Rows are points. Two turns around zero, p and q, are shown by what they do to some points. Write where each new point lands after one turn and then the other. Backwards means that the second turn is done in reverse. Each puzzle has new turns, and all numbers are rounded.

Turn p:
[-36  20] -> [15 38]
[40 -9] -> [ -4 -41]
[ -4 -11] -> [-11   3]
Turn q:
[50 40] -> [43 48]
[-11   7] -> [-12   5]
[ -8 -21] -> [ -4 -22]
[-12  -2] -> [-12  -4]
[-20 -24] -> [-16 -27]
Where do these land?
q, then p: [ 26 -18] -> [-10 -30]
p, then q: [-7 11] -> [ 9 10]
q, then p: [11 38] -> [40  0]
q, then p: [-11  18] -> [14 16]
p, then q: [-19 -49] -> [-52   4]

Turn p:
[-19  59  43  30] -> [77 21 17 -3]
[ -9 -32  -2 -19] -> [-29 -19  15   5]
[-15  -9 -29   1] -> [-18   5  -6  28]
[ 20 -34 -15  -1] -> [-30 -22 -20  -4]
[ 24  -7 -13 -33] -> [-35  11  -2 -23]
[-2 24 16 22] -> [36  6 -3 -1]
Turn q:
[ 13 -24  17 -22] -> [  6 -27  -5 -27]
[ -8  -9 -35  24] -> [-32  26 -15   7]
[  3  30 -33  12] -> [-2 44  9  9]
[12 37 23 22] -> [40 12 -4 28]
[-20 -34  28 -36] -> [-12 -55  14 -17]
Where do these land?
p, then q: [  4   8  15 -27] -> [ 16 -19  21  -1]
p, then q: [ 24 -16  13   6] -> [-19  -8   5 -24]
p, then q: [-17 -45 -21  48] -> [-46  11 -53   7]
q, then p: [ 1 27 12 17] -> [ 18  -1 -27  -9]
p, then q: [ 36 -17 -22 -35] -> [-31  -9  46  10]
q, then p: [-16  -6 -13 -23] -> [ 5 -9 30  1]
p, then q backwards: [-34  48  16  13] -> [16 60  9  2]

Turn p:
[ 13 -38  23  10  15  29] -> [  9  33  13 -26  -3  35]
[ 15  32 -57 -41  15  19] -> [-35   2 -56  45 -17   5]
[ 26   9  16  -1 -19 -17] -> [ -4  -9  -9 -31  -4 -23]
[-40   4  40  13   4 -13] -> [  9  -1  56   3   3 -19]
[ 7 -2 11 57 10  9] -> [ 39 -15  18 -17 -27  23]
[-17  27 -36 -23 -34  -5] -> [-31 -37 -20  27  19 -11]
[ -3 -32   2 -15  10 -22] -> [ 14  28  -3   0  28 -10]
Turn q:
[ -8 -28  23 -11  -8 -24] -> [-6 -8 40  7 19 -7]
[ 17  19 -15  44 -19 -35] -> [-19  20  16   3 -58   3]
[ 11   9 -45  -6 -11 -23] -> [  7  26   9 -35 -22  20]
[ 17 -21   8   6  52  37] -> [ 27   8 -34  13  22 -48]
[ -4 -37  13  -6  27 -27] -> [  4  21  32  10  28 -25]
[ 10   4 -30 -10 -22  34] -> [  8 -19 -26 -39  -9   7]
[-51  10  26 -11 -11 -10] -> [-35 -11  10  22  30  30]
[-11  29  15   2   2  74] -> [ -2 -41 -69  12  10   3]
[ 18  16   5  -9  -9 -25] -> [ 16   2  20   8 -18  18]
Where do these land?
p, then q: [ 20 -23 -21  34 -14 -19] -> [ 43   7  -2 -28  -1 -20]
q, then p: [ -8 -14  30 -25 -13 -27] -> [ 11  27  33 -22 -16   7]
q, then p backwards: [-32  24  43 -23  36 -18] -> [-50 -29 -41 -17  15   9]
p, then q backwards: [  8  37 -19  24   1 -28] -> [38  1 22 13 -7 32]
q, then p: [ 19 -35  11 -43   5 -26] -> [  2  41   6 -35 -29 -21]
q, then p: [ -1  -7 -23   0 -25  48] -> [-11  20 -27  21  42   4]
p, then q: [23 16 -7 34 -1 21] -> [  3 -33   3 -35   0  -7]
q, then p: [-29   2 -14  -1  11  50] -> [ 10  11 -28  49  12  11]

Turn p:
[ -5 -25 -13  -9 -16  46 -14  -3 -11] -> [ 32 -12  25  18  13 -18  -6  10 -28]
[-11 -10   1 -15  26 -34   9  49 -10] -> [-49  22 -19  16  25 -14  23  -4   3]
[ 40   0 -20 -27  39 -53   0  19 -20] -> [-43  12 -47  26  31  43   5  13   3]
[-35   9  -8 -22 -16  14  17 -20  14] -> [ -2 -17  43  12 -26  -1  12  -5   7]
[ 20  12  15 -15  41 -33  32  25 -45] -> [-60  30 -26  22  20  14 -32 -12   6]
[  6  38   4  18 -57  12   2   5  10] -> [  8 -20   1 -37 -39   1   0 -26 -36]
[ 23 -30  20  37 -39  12  -2 -37  36] -> [ 71  18  11 -39  -8  16   6 -16   4]
[-30  -4   0 -14  26 -21 -26  -2 -34] -> [-31 -25   3   7  39 -12  -6  12  24]
[-14  24  22  -8   3  29 -16  -7  32] -> [  2   0  23 -23 -31 -15   0  34   1]
[  5 -14 -21  53  -6  28  -2 -28  28] -> [ 68  -6 -15  -1 -23 -13   0  -5  16]
Turn q:
[-17  15   5  -3 -18 -15  27  57   0] -> [  0   4 -48  28  20 -19 -11 -11  31]
[  4 -23 -13  11  47  24 -39 -18  32] -> [-27 -12  29 -50 -22  34   5  19  13]
[  7 -30 -13  19   9   5  19  18 -29] -> [-19  26  -3 -12  24 -25  25   8   3]
[ 14 -21 -18   6 -39  14  -5  29  -3] -> [  0  20 -33 -23 -12 -36  -8   2  -6]
[  5 -43  17 -31  32 -12 -45 -36  -8] -> [-29  28  41   3 -30  41  -6  34 -25]
[-27  39  28  43 -32  10  14 -16  -9] -> [ 39 -27 -26  15   0   5  45 -34 -13]
[  3  41  31 -46   5   7  20 -10 -35] -> [ 36 -12   3  45  37  14 -15  29 -24]
[-11 -46 -22  -9 -16   8   8  -4  19] -> [  0  25  13 -12 -34 -28   2  12  23]
[ 20  10  -4  11  -7 -16  39  30  17] -> [-17 -22 -14  13  18 -39  -9 -16  18]
[-28  41 -29  44  -5  -4  -6 -19   5] -> [ 29 -13   3 -24   8  17  18 -58  10]
[ 30  17  17 -46  23 -20 -31 -31  10] -> [-11 -18  35  17  -8  35 -46  16 -32]
Where do these land?
p, then q: [ 48 -36  -3  37  23  -9 -37  36   8] -> [ -9   3  22 -32  64  -7 -45 -13  16]
p, then q: [  5 -24  21 -26 -28 -34 -25  15   1] -> [12 -5 20 21 34 12  8 41 21]
p, then q backwards: [-25 -26  18  31  14  14  10   9 -23] -> [  6   2 -38  -7 -18 -17  36  15  -4]
q, then p backwards: [14 -2 22 -4 -5 -4 35  7 13] -> [-27   3 -26  -2  18  11  -7  10 -11]
q, then p: [-17  22  26  23  21 -30  10 -35   2] -> [ 38  26  20   0  -6 -13 -33 -19  23]
q, then p: [  9  26 -22 -26 -23  53 -17  14 -18] -> [-17  -3 -32  21  24  26   2  36 -42]
q, then p backwards: [-25  25   6 -20  -9  -8  16 -24  53] -> [-24  12 -31  14  -1  18  20 -54  -1]
p, then q: [ 28 -39  -6   8  21  -5 -12 -26  -9] -> [-24 -31   4 -40  19   6 -11  11   3]
q, then p backwards: [-16  22 -45  17 -43 -21 -22 -13 -14] -> [ 19 -18  20  46 -41   4  37   2  -5]
q, then p: [-22  31 -17 -40  30  45  42  18 -12] -> [ -1  56 -49   5  -2  -3  19  50  -6]
